Each point is reached from the start by the listed moves, each made once or not at all, plus a little noise. Is the number of moves made odd or even? Then give how often each move was made.
In the rows, 100 means zero.

Moves:
(1): 125  51  51
(2): 24  98  73
Start: 121  80  140
Points:
119  81  144 => even (0, 0)
69  28  63 => even (1, 1)
145  36  84 => odd (1, 0)

Moves:
(1): 104  147  47  87  144
(2): 26  69  91  109  98
(3): 117  20  125  125  65
(4): 95  125  49  143  27
Start: 101  77  116  84  97
Points:
43  37  28  149  30 => even (1, 1, 1, 1)
122  43  92  97  103 => even (1, 0, 1, 0)
118  70  36  139  36 => odd (1, 0, 1, 1)

Moves:
(1): 104  115  102  95  72  95  87  88  110  103  98  98
(2): 97  108  80  90  89  111  72  108  106  121  118  79
(3): 106  97  98  117  117  105  122  88  110  90  138  83
(4): 116  86  103  112  103  138  100  90  57  64  115  107
(5): 129  96  112  99  102  76  109  127  90  71  90  102
(6): 88  126  87  46  96  96  114  81  79  68  59  68
(7): 98  72  82  118  116  80  70  96  124  87  128  69
(8): 150  87  78  56  101  91  72  104  114  94  112  70
(9): 102  102  127  115  96  102  92  102  89  93  91  72
Start: 85  81  117  119  115  114  106  108  72  101  103  113
Points:
135  109  110  48  99  105  93  71  73  47  99  5 => odd (1, 0, 1, 0, 0, 1, 0, 1, 1)
154  71  128  96  87  139  57  91  44  55  119  60 => even (1, 0, 0, 1, 0, 0, 0, 1, 1)
172  61  103  89  135  85  108  128  86  55  144  67 => odd (0, 0, 1, 0, 1, 0, 0, 1, 0)
100  40  126  167  130  133  67  95  41  44  138  61 => odd (0, 0, 0, 1, 0, 0, 1, 0, 1)
100  75  97  82  129  65  98  112  62  26  82  51 => odd (0, 0, 0, 0, 1, 1, 1, 0, 0)

Moves:
(1): 78  114  105  95  106  102  95  90  101  102  101  118  86
(2): 74  105  51  93  75  103  113  101  80  102  96  103  89
(3): 88  98  104  99  102  105  102  119  113  97  97  96  103
(4): 87  90  107  76  87  84  126  120  94  121  91  96  89
(5): 95  115  103  92  98  104  88  79  102  106  95  94  98
(6): 134  100  111  92  86  104  106  122  103  79  96  76  95
(7): 123  119  102  92  118  98  122  96  130  107  92  92  105
(8): 99  113  109  103  91  121  119  84  112  93  87  109  124
(9): 101  106  94  100  102  93  99  108  110  103  89  105  88
(10): 109  103  82  78  91  84  97  106  93  91  92  126  101
(11): 106  109  98  89  99  85  93  119  98  108  106  92  94
(12): 105  105  85  116  115  67  111  100  118  76  125  98  81
Start: 99  101  109  95  96  99  103  107  117  86  110  102  99
Points:
59  150  113  66  97  61  134  123  167  90  101  109  62 => even (1, 0, 1, 1, 1, 0, 0, 1, 1, 0, 1, 1)
131  141  52  44  61  54  195  141  154  59  78  106  74 => even (0, 1, 0, 1, 0, 1, 1, 1, 1, 1, 0, 1)
101  145  101  86  136  57  124  129  178  75  133  97  70 => odd (1, 0, 1, 0, 0, 0, 1, 0, 0, 0, 1, 1)
128  94  108  41  58  71  131  156  105  77  91  98  85 => odd (0, 0, 0, 1, 0, 1, 0, 0, 0, 1, 0, 0)
50  150  54  88  86  72  135  126  149  68  111  122  64 => odd (1, 1, 1, 0, 0, 0, 0, 1, 1, 0, 1, 1)
82  114  68  62  59  66  146  148  128  68  111  66  54 => even (0, 1, 1, 1, 1, 1, 0, 0, 0, 0, 0, 1)
